Each row is a point. The points of each table are mixes of a few directions, plus a little noise. How many directions does each table use, and how many do they share? Where both have some left over, give the other angles between the two spaces (their principal angles), to ten degrees, smallest first.

First:
[[  6  28  31]
 [ 36  19  25]
 [ 58 -70 -70]
 [-23  -1  -4]
 [-37   5   1]
 [ -4 -18 -21]
 [-35  37  37]]
Second, 6 rows:
[[-89  32  25]
 [-19  15  15]
 [ 40  -7  -3]
 [  2 -40 -44]
 [ 38 -24 -22]
 [ 27  25  30]]
Directions: first 2, second 2, shared 2

First, 5 rows:
[[  7   3 -18  18]
 [-18  -7  46 -47]
 [-10  -4  26 -26]
 [ 30  12 -81  81]
 [-10  -4  26 -27]]
Second (7 x 4):
[[ 17   6 -44  45]
 [-11  -5  31 -32]
 [-15  -6  39 -39]
 [ -3  -1   8  -8]
 [-11  -4  29 -29]
 [-11  -4  29 -30]
 [ 34  14 -91  92]]
Directions: first 1, second 1, shared 1

First, 9 rows:
[[ -3  22  -4 -12  17   9]
 [  5 -26   7  27 -33   4]
 [  1  -6   4  15 -16  15]
 [  0 -79  11 -17  34 -43]
 [ -8  95 -19 -37  38  24]
 [ -2 -11   7  10  -4  22]
 [ 11   7  -9  19 -48 -42]
 [ -2  32  -2   9 -13  27]
 [ -2 -34   5 -13  25 -16]]
Second, 8 rows:
[[  2 -51   7  -4  11 -27]
 [  0 -59  15  13  -1   4]
 [-11  11   8  -9  31  57]
 [  4   6   3  31 -43  19]
 [  1  70 -20 -16  -1 -14]
 [  0  69 -19 -19   6 -11]
 [ -5 -33  12  -1  20  26]
 [  9 -15  -7   4 -22 -54]]
Directions: first 3, second 3, shared 3

First (9 x 8):
[[ 52 -64  -2  40  24 -47  19 -24]
 [-15  51 -53 -35  38  42 -59 -26]
 [-79 -36  39   3  21  47   6  40]
 [-23  -5  28   2 -20   5  18  24]
 [  5  -4  31  25 -89  37  45  19]
 [ 73  49 -48 -16  -5 -48 -20 -42]
 [-22  25   5 -26  21 -20 -13  12]
 [ -2  39   3 -23 -17 -13  -3   9]
 [ 11 -57  -2  31  30  -2   6 -12]]
Second, 10 rows:
[[-66  13  66 -25 -20 -19  29  65]
 [ 49   1 -53  15   4  26 -24 -50]
 [-49 -45  71   0  35 -68  34  56]
 [-38   7  38 -14  -9 -11  16  37]
 [ 14  16 -22   0 -14  24 -11 -18]
 [ 60  17 -72  12 -10  47 -33 -64]
 [ 39   9 -45  10  -4  27 -21 -41]
 [ -5  -5   7   0   5  -7   4   6]
 [ 43 -14 -41  17  16   9 -17 -41]
 [-48  -3  54 -14  -2 -27  24  49]]
Directions: first 4, second 2, shared 2

First (7 x 9):
[[  6  12  56   4  19 -40 -18 -13  44]
 [-89 -45 -12   0   3  38  34 -31 -44]
 [ 34   4  17   6   3   4 -19 -21   4]
 [ 61  10 -47   3 -23  39  -7  13 -36]
 [ 32   8 -35  -8   3  -8 -16   7  14]
 [-19 -34 -62  -7  13  30 -11 -45 -16]
 [-25  44  82   2 -17 -63  38  90  34]]
Second, 8 rows:
[[ 83 -43  -3 -18 -88  49 -12  -3  18]
 [-35  19  59  60 -43  16 -35  -5  17]
 [-37  17 -19 -29  61   1  22   8 -34]
 [-45  23 -14 -26  21   6  35  11 -31]
 [ 15  -8  34   9  53  70 -66  -4 -20]
 [ 50 -23 -56 -24 -12 -74  41  -3  28]
 [-22  12  15  29  15 -23 -13  -4  10]
 [ -8   6 -19   0  -8 -44  28  -1  11]]
Directions: first 4, second 4, shared 0; angles 30, 40, 50, 70

First:
[[-19  15  -1  21  15  19  -2 -14  -1   8 -19]
 [ 28  20  -9  24  12  -3  -8  -4 -35 -20  -9]
 [-32 -44  29 -38 -19 -15 -38 -11  11   4  72]
 [ 13  12 -14  60 -23   8  -8 -29  16 -26  -6]
 [  1   1   9 -24  16 -42   7  -5 -10  24 -20]
 [ 10  18 -13  -3   3   3  24  24  -6  -5 -36]
 [-11  22  -5 -33   9 -17  29  41 -18   0 -50]
 [-16 -21   0 -17 -31  -4  20   7  53  12   1]
 [ -3 -17   5   6   7  44 -21  -5  -4  -1  47]
 [ 27  -7  -2   4   9   7  -4  -3  -9   3  17]]
Second:
[[ 27  -1  30 -10 -51  -9 -15 -11 -25  12  -5]
 [-31   2 -34  12  59  11  17  13  28 -14   6]
 [-51   3 -55  19  95  17  27  21  46 -23  10]
 [ 36  -2  38 -13 -67 -12 -19 -15 -32  16  -7]
 [ -4   0  -4   1   7   1   2   2   3  -2   1]
 [  5   0   5  -2  -9  -2  -3  -2  -4   2  -1]
 [  1   0   1   0  -2   0  -1   0  -1   0   0]
 [ -7   0  -8   3  13   2   4   3   6  -3   1]
 [ 24  -1  26  -9 -45  -8 -13 -10 -22  11  -5]]
Directions: first 6, second 1, shared 0; angles 60

First:
[[  0  10  17  16   8  52  -1  -1  27  -7  -7 -24]
 [  0  -2  -2  -2  -1  -7   0   0  -5   2   1   3]
 [ -1  19  33  30  14  95  -3  -3  49 -14 -11 -45]
 [  0   5   9   9   4  28  -1   0  15  -4  -3 -13]
 [  1 -14 -25 -24 -11 -75   2   0 -39  10   9  35]
 [ -1  14  27  24  12  74  -2  -2  40 -10  -9 -35]
 [  1  -9 -17 -16  -7 -50   2   1 -26   7   6  23]
 [  1 -16 -28 -25 -12 -82   2   1 -42  12  10  38]
 [  0 -10 -17 -16  -6 -49   2   1 -27   7   6  23]
 [  1   3   5   5   3  14   0   0   8  -2  -2  -7]]
Second, 8 rows:
[[ -1  -2   7   3   1  17  -2   2   5  -4  -1  -6]
 [ -2 -39   9 -10 -21   8 -14  10 -22  -8   8  17]
 [  0  38  12  25  22  49   8  -8  44  -2 -13 -37]
 [ -2 -33   5 -11 -19  -1 -11   8 -23  -5   8  17]
 [  1  43  19  31  26  69   8  -8  57  -4 -16 -48]
 [  0 -20 -18 -22 -14 -58  -2   3 -36   7   9  32]
 [ -1 -29   5  -9 -17   1  -9   7 -19  -5   6  14]
 [  3  42 -37  -8  19 -84  21 -11  -5  21  -4  10]]
Directions: first 1, second 2, shared 1
